Each row is a point. Any point is a mix of the corners, with weights that add up to 1. It lies inside the corners' shape when no weight is negative. Is each point inside? If not, which corners have a negative weight?

Corners:
(1): 0.18 -0.74 2.05
(2): -3.99 2.49 -1.09
(3): 0.08 3.15 1.91
(4): 1.69 -0.89 0.73
Points:
-1.61 0.42 0.36 => outside (3)
-0.69 0.56 0.37 => inside
-1.14 0.52 0.96 => inside
-0.87 2.27 1.97 => outside (4)
0.81 -0.29 0.57 => inside
1.54 0.46 2.54 => outside (2)

Corners:
(1): -3.39 1.41 -0.35 0.18
(2): 2.27 -1.72 0.11 0.96
(3): -3.75 -1.54 0.83 -0.79
(4): 3.18 1.40 0.60 -1.72
(5): 2.68 -1.56 -1.93 -0.43
Points:
-0.34 -0.14 -0.41 -1.13 => outside (2)
0.06 -0.99 1.00 -0.68 => outside (1, 5)
-2.43 0.44 0.59 -0.17 => outside (5)
2.38 0.28 0.35 -0.81 => inside

Corners:
(1): 0.54 -2.90 -1.64 3.44 -2.45 -2.13
(2): -1.34 1.83 0.86 -3.83 0.48 0.16
(3): 2.33 1.32 0.40 -0.82 -0.59 2.08
(4): 2.33 -0.90 2.82 1.70 -2.18 -3.44
(5): 0.67 3.50 -0.84 -1.79 1.42 -0.60
(6): 2.08 -3.00 0.31 1.95 1.01 -1.83
(7): -1.75 2.47 1.04 -0.67 1.10 3.86
Points:
0.15 0.30 0.78 0.31 -0.23 1.62 => outside (5)
-0.10 0.35 1.07 0.17 -0.23 0.98 => outside (5)
0.29 0.01 -0.64 1.90 0.21 -0.75 => outside (2, 3)
1.59 0.97 0.40 -0.39 -0.39 1.12 => inside
1.19 -1.69 -0.12 1.59 -0.10 -1.25 => inside
1.67 -1.40 0.69 1.29 -0.22 -1.38 => inside
0.36 0.20 -0.05 0.52 0.14 -0.07 => inside

Corners:
(1): -1.47 -1.80 2.88 0.71 -2.11 0.82 1.81 -0.62 0.78
(2): 2.98 2.06 -0.23 -1.65 -1.72 1.85 4.72 -3.34 0.46
(3): 0.50 1.16 -0.25 1.87 2.41 -0.87 -1.39 -1.43 1.26
(4): -3.44 1.78 3.08 2.70 -0.48 -0.95 -1.27 0.60 -0.29
(5): 1.33 0.10 -1.29 0.11 -4.88 -0.39 4.33 -3.20 0.54
(6): 0.97 -0.71 -0.20 2.41 -2.66 -1.31 1.60 1.74 0.25
(7): -0.13 3.23 -1.01 -2.20 3.43 -2.42 -0.98 0.72 1.28
(8): -0.16 -0.61 -1.90 1.67 -1.89 1.52 3.24 -2.95 -1.00
(9): 0.74 0.19 2.17 -1.21 1.40 -1.73 -2.46 0.27 -2.14
(10): -0.72 2.17 -1.71 -2.72 0.70 -0.16 -2.27 0.73 2.06
Points:
0.20 0.68 0.21 1.03 0.59 -0.40 0.04 -1.22 0.85 => inside
0.07 1.36 -0.71 0.94 -0.22 -0.51 0.47 -0.89 0.80 => outside (1, 9)
-0.30 0.96 0.55 1.15 0.81 -0.65 -0.45 -0.81 0.70 => inside
-0.03 2.00 -0.45 -1.47 1.14 -1.00 -1.62 1.17 -0.04 => outside (1, 3, 5)
1.22 0.83 -0.40 0.62 -1.26 -0.21 2.07 -1.59 -0.32 => outside (1, 10)
-1.04 0.89 0.42 0.38 -0.13 -0.66 0.14 -0.85 0.26 => outside (2, 6)
-0.10 1.10 0.21 -0.24 -0.80 -0.36 0.43 -0.76 0.40 => inside
0.73 0.80 0.01 -0.48 -1.63 0.88 1.98 -2.58 0.51 => outside (6, 7)
